Rows are points. The window is the flat piece filled in between its corners: a triangle in 3 columns, a solid with four corners in 4, and so on. A path goes straight from each point to the next, and from the last back to the first. After which points does the path pass through the window?

Window (4 x 4):
0: -95 -37   2 -29
1:  -1  24   9  23
2:   1 -25  41  -8
3:  84  -2  -7  19
Path:
(1): -43   8  33 -28
(2):  86  30   5 -32
(3):  42 -46  -4  44
(4):  -6 -40  35  22
(5):  12   4  40 -54
(6): -24  -7  13 -40
(7): -32 -35  31   7
(8):  -1 -15  -9  53
(9):  -4  10  -6 -35
(10):   6  12  45 -36
(11): -10 -55  18  21
(12): -34 -26  22  25
Through the window after points: 4, 6, 10

Window:
0: -24  27 -60 -53  36  -8  26  44
1:   5  17  55   2  12  26  46  14
2:  31  -1 -34 -44   8  28 -21  23
3: -91 -21  35  32  70  13  18   2
4: -29  57 -27  53 -11 -61 -26  -7
5: -44 -27  -6   2 -34  23   7 -11
6: -30  -7  42 -61  29 -53  15  20
7:  32 -63 -52  21  23  20 -12  44
Path:
(1): -69   4  33 -22  22 -32  -3  85
(2): -30  11 -23 -36  20  -6   2  60
(3):   7  15 -43 -46  46 -19  47 -33
(4):   0  30 -46 -11  24 -38  28 -23
(5): -39  17   3 -12  11  -8  -7  53
(6): -43  -5  31  -7 -15   1 -18  45
(7): -16 -13 -30 -20  16 -23  43 -54
(8):  12   0  -2 -39  27 -31  24 -50
Through the window after points: 2, 4, 6, 8

Window:
0:  16 -20 -14  -2  18  46 -30  11 -26
1: -67 -42 -91  66  21   4  -5 -24  -3
2: -19  27 -95  38  -1  11 -22  19  14
3:  21  -4 -75  82 -59  -2  27  -7  15
4: -12   5  41  -7   6  48  38  45  15
5:  19  17  66  26 -13  -9 -12  58  13
6:  19  36  72  28 -39  38   7 -27  57
7:  36   9 -55  40  -1 -58  36  -2  45
8:  30  60  49 -51 -70 -23  -7  26 -36
Path:
(1):  11  42  -6  43  27   3  -1   6 -12
(2):  -7 -10   2  -8 -17  13  -9  19  31
(3): -3  7  8 -6 -4  3 -9 19 31
(4):  22  53   7  83  -1  -5  38   6 -30
(5):   5  57 -14  59  19  -3  23 -32 -27
(6): -11 -21 -11  12 -37  -4 -15  37  16
(7):  12 -13 -59  29 -32 -18 -10  18  21
(8):  -6  18 -43  49   4   0  30  -4 -21
Through the window after points: 5
